Rows are points. The window is the flat piece filled in between its corners: a triangle in 3 columns, a solid with four corners in 4, and so on. A path goes straight from each point to the next, and from the last back to the first. List the points from which the path goes on through the window.

Window (4 x 4):
[[ 22  27  15  10]
 [ 11 -39 -15  -8]
 [ 47 -14 -56 -44]
 [-37  93  44 -24]]
Path:
(1): [  9  28  43 -44]
(2): [  1  47 -13  15]
(3): [ 20  13 -47  34]
(4): [ 51 -39 -19 -54]
(5): [ 58  -6  29 -54]
(6): [-11 -29 -26  12]
(7): [ 18  80 -55   6]
(8): [ 30  -4  74 -13]
Through the window after points: 1, 5

Window, 6 rows:
[[   4   24  -16  -16  -30   -6]
 [  -5   -7  -11   -9    1   14]
 [  24  -11    6   -8  -11  -22]
 [  30   19    1   25    3    1]
 [  -7    4   20    9  -28    2]
 [ -42   50   50 -121   -5   19]]
Path:
(1): [  9  14  24 -47 -15  35]
(2): [-28  22  16 -36  13 -29]
(3): [10 17  1  5  6 -8]
(4): [ 24  19  10   0 -10  19]
(5): [ 17  21  25 -67 -25  13]
(6): [-20  39  24 -42  -3   1]
(7): [-22  25  15 -48  -5  -6]
(8): [  4  19  17 -54 -16  42]
Through the window after points: 3, 7

Window:
[[  74    8   -7   27    5   -6  -11   47   55]
 [ -34  -40    7   12   21   22   42    7  -32]
 [ -52   14  -35   11    0   71   47   -3    0]
 [  11    5   25   15  -40   -5    4  -15   41]
 [  41  -23  -51   46  -55   35    7  -33    6]
 [  20   22  -11  -11  -42   -7    8   13  -26]
 [  15   35   -4  -42   32   16   79   25   -5]
 [  -9 -121   13  -52    2  -25  -11   20   -6]
 [  25  -44  -14   -9   18   85    6    0  -57]]
Path:
(1): [  3 -46  -1  25 -42  61  73  38  -1]
(2): [ 22  17 -26 -16  19   2  -2 -25 -18]
(3): [-22   5  -3  33  34 -25 -24 -26 -17]
(4): [ 12 -45  -1  -6 -23  55  47  14 -10]
(5): [ 24 -19  16 -15 -15  31  26  48   8]
(6): [-12  -2 -16   0  38   3   4 -28  -9]
(7): [ 13   6 -17  18  35  17  -7 -29  18]
(8): [-18 -17   2   0 -76  13  60  45  13]
(9): [  7   2 -15  18 -34  43  51  17   0]
(10): [ 20  13 -29  13  17  48   6  -8  -7]
(11): [ 18 -29  -9   4   8   3 -27 -17 -13]
(12): [ 44 -68  -4  -2 -60  48  60  23  -7]
Through the window after points: 1, 3

Window, 11 rows:
[[  29  -71  -73   18  -69   85  -21   17   -3    2  -98]
 [  -6  -14  -28  -60  -27  -31   52  -43  -23  -39  -39]
 [  87  -25   17  -47  -74  -13  -21  -33   38   -1   60]
 [  19    6  -22    5  -33   23   43   25  -14  -68  -21]
 [   9    4   34  -30   86    2   27   50   53   56   24]
 [ -36   39   51    9  -10   12   64  -96   22  -99   21]
 [ -31   14   38    7   88   30  -44  -29  -39   20   70]
 [ -49  -13   64   12   -7  -38   42   58   55  -52  -18]
 [   5 -101    4   36   58   50   11   40   -9   24    9]
 [ -21   21    5   10  -79   34   48  -36  -60  -11   -5]
 [  15   38    8   99    8  -58   -2  -36   -6   32  -58]]
Path:
(1): [ 26 -13  62 -11 -10  -9   6   9  22 -13  -6]
(2): [-33 -18 -37  -6 -32 -18  35  -5  23 -37  30]
(3): [-30   6 -21  -2  -7 -17  40  10  25   3  29]
(4): [ 27  19  31 -14 -25  19  23 -15 -12 -59 -42]
(5): [ 18 -35  33 -37   3  21   5 -22 -22 -12 -48]
(6): [-25 -17 -74   6 -18 -40  70  -7   8 -24  38]
(7): [ -5 -20 -24 -20 -28  16  20   5   3 -16  23]
(8): [ 48  -4 102 -28 -48  55  29 -12   4 -64 -18]
(9): [ 56 -18  95 -22 -26  27 -28   0  -7 -16 -21]
(10): [-35 -26 -42 -19   2  27  35  -4   8 -10  58]
(11): [-53  -8 -59  42   2 -48  -2  -9  -7  15   8]
(12): [ 49  15  42  49  -4  -2  19 -33  -3   2 -67]
Through the window after points: 1, 5, 11

Window (12 x 12):
[[ 25 -38   3 -23 -11  70 -23 -42 -13 -50   5  -9]
 [ 85  -4  -2  75 -54  -1  -9  70 -30 -10  89  14]
 [ 40 -58 -28  54 -81 -15  44  55   5   3  29  22]
 [ 53  15  -1 105  -7   1  45   4   9  33 -12 -26]
 [ 91 -14 -52  38 -39  37  62  32 -35 -22  -6  23]
 [-17  34   5 -18  41  15 -49  12  -4 -85 -38 -25]
 [-33  17  -9  -5  33 100 -37  28  -1 -28 -24  -9]
 [ 69 -26 -27  25 -79   6 -23  11 -33   9  18  93]
 [-40  35  -5  14 -24  57  -4 -20 -42 -63  -2  -1]
 [ -3  44 -49 -51   2  51   8 -26   4  -6  -9 -38]
 [ 28  -1 -40  81  58 -10  96  -1   5  24  33  11]
 [-20  43  49 -46  40  54  32   3 -17 -20 -28 -22]]
Path:
(1): [  8   2 -15   3   7  15 -11  28 -36  37  10 -35]
(2): [-17 -18 -18  -8  34  47  10 -22 -59  37 -64 -31]
(3): [ 40  39  -4  65 -28  24  30  35  57 -69  54  30]
(4): [ 70  34 -14  75 -67  10   7  45  59 -37  80  -9]
(5): [ 19 -29 -18   7   4  21  20  13 -61   9  -2  12]
(6): [ 19  -7 -42  43  -8  28  11  23 -23  14   9  -2]
(7): [ 53  10   6  40   1  10  40  -8  34 -59  16  25]
(8): [ 18  18 -14  45 -11  37  11 -11  28  -6   9  -2]
(9): [ 45 -15  -6  32   4   0  29  18 -47  -8 -14 -10]
(10): [ 32 -59  36  15   4  43  -3  55 -52  36 -48 -14]
(11): [  1  98 -34 -26 -11  24  26 -47  22 -86  41  34]
(12): [  45   31   -5   51  -11   58   47  -21   41 -115   -5   13]
Through the window after points: 4, 8, 10
